Each row of a before or after table is a point. One or more steps were done to the points. Then noise was added and the rows were shuffled. The steps act on how far a point lies along the listed directions, d1 being the first. Name the steps. A step turns or swaps two directions, mirrors them in a line or flattens them onto one, adds a multiple of one to another, or multiplies one. Angles are multiples of 10 degrees, from the lower direction toward the higher: turns from -170 to 170, lines from 10 to 170 but not 90. Use the fewest steps. Two steps may share a direction if one is a turn and the other turns, adds or multiplies; they go together, in the order done. Otherwise the lowest direction goes first.

Directions:
(1): [ -1 -48 -32]
(2): [-21  30 -45]
(3): [ 54  11 -19]
Before (11 x 3):
[[ 34 -95 -27]
 [ 95 -37 -14]
 [ 35   3  -1]
 [ 20 -37   7]
 [-14   0   2]
 [  7  19  -8]
 [-30  28 -21]
 [  5  22   1]
 [ 14  -7   6]
 [ 17  48 -17]
 [  1  26  21]]
After, 11 rows:
[[ -3 -32  15]
 [  0 -75  -9]
 [ -2   2   3]
 [ -2  12  -6]
 [ -2  27 -28]
 [  0   0   0]
 [  1  42 -22]
 [  4  18  17]
 [  0  -5   5]
 [  2  17  -1]
 [  1 -28  -1]]
Steps: multiply d1 by 0.7; flatten d2 and d3 onto the line at 20 degrees

Directions:
(1): [-32 -23  19  64  21  15]
(2): [ 37  45   0  36  25 -38]
(3): [ 42 -61  13   6  -9 -31]
Before, 12 rows:
[[ -7  14   6  17  16   1]
 [ -3  36  -8  15  17 -11]
 [  6   6  -4  -8  -1 -13]
 [ 11  11  -9 -10   3 -11]
 [ -9  49  -4  26   4   1]
 [ 17  27   9  31  21 -13]
 [  6   6   4 -10  -8  -1]
 [  9  -2  -2 -23 -11   4]
 [  4  30  -3  48  31  -1]
 [ -5   0  -1 -19 -10   7]
 [  6  14  -4 -19   4   1]
 [ -1   9  -1 -38 -11   8]]
After:
[[  6  67   9  61  41 -12]
 [ 11  10 -11 -51 -10   4]
 [ 22  32 -16 -28  -1 -17]
 [ -1 -21  -3 -48 -26  11]
 [  8 -15  -9 -96 -40  12]
 [ 17  25  -9 -20  -2 -21]
 [-49  19  -4  11  -9  37]
 [-32  38   4  87  48  21]
 [ 14  11   0 -27 -13  -4]
 [-25  33 -10   5  12   9]
 [ 26   1  -8 -52 -22  -4]
 [-29   3  10  29  18  17]]
Steps: multiply d1 by 2.5; turn d2 and d3 by -50 degrees; multiply d2 by 3

Directions:
(1): [-46  55  33  50   9 -32 -19  35 -15 -24   7]
(2): [-28 -27 -29  49  11  52 -55   9  28  28   2]
Before, 12 rows:
[[-24  12  26  32  11  11 -13  13  -1   1  -4]
 [ 45 -80 -62 -30 -18  60  -2 -45  41  35 -35]
 [-43   9  -9  49   7  19 -42  19  11   2  -2]
 [ 16 -36   3  -7 -13  12  14 -26 -18  17 -19]
 [ 18   8  -2 -47  -3  -9  43 -11   8  11  -7]
 [-63  30  17  95  29   9 -74  50   8  -9  -1]
 [  7 -12   2 -67   3 -26  39 -21 -19   7 -11]
 [-37  57  42   1  19 -67  22  17 -12 -30  13]
 [ 36  11   7  -4   6  -3   7 -29 -15  14   0]
 [  8 -29 -23  -1  -1  24  -1  -9  40  13  -8]
 [ 10  36  26 -11  11 -43  41   3 -22 -32  17]
 [-22  28  18  17   4 -41 -33  29 -11 -15  -3]]
After, 12 rows:
[[-24  78  56  21  -8 -84  27  23 -34 -59 -21]
 [-16  30  19  19   3 -33   9  19  11 -21  -3]
 [ -9 -12   5  25   9  32 -19   1   9  16  -5]
 [ 34  19  12   0   5  -5   8 -26 -17  10   0]
 [-35 -28 -26  74  30  64 -86  23  36  26  -6]
 [ 12  20   4 -42  -4 -17  47  -6   5   2  -7]
 [ 41 -37 -28 -35   7  25  26 -29  14   8  14]
 [  8 -35 -29  -3  -1  18 -48   2  20  20  -7]
 [ 12 -62 -39 -32  19  39  -3 -34  42  38   2]
 [ -3   6  27  10 -11 -22  20  -9 -39  -4 -16]
 [-41  -1 -12  49   4  26 -40  15  16   5  -7]
 [  4  -7   6 -65   3 -33  38 -17 -21   4 -11]]
Steps: mirror d1 and d2 in the line at 60 degrees
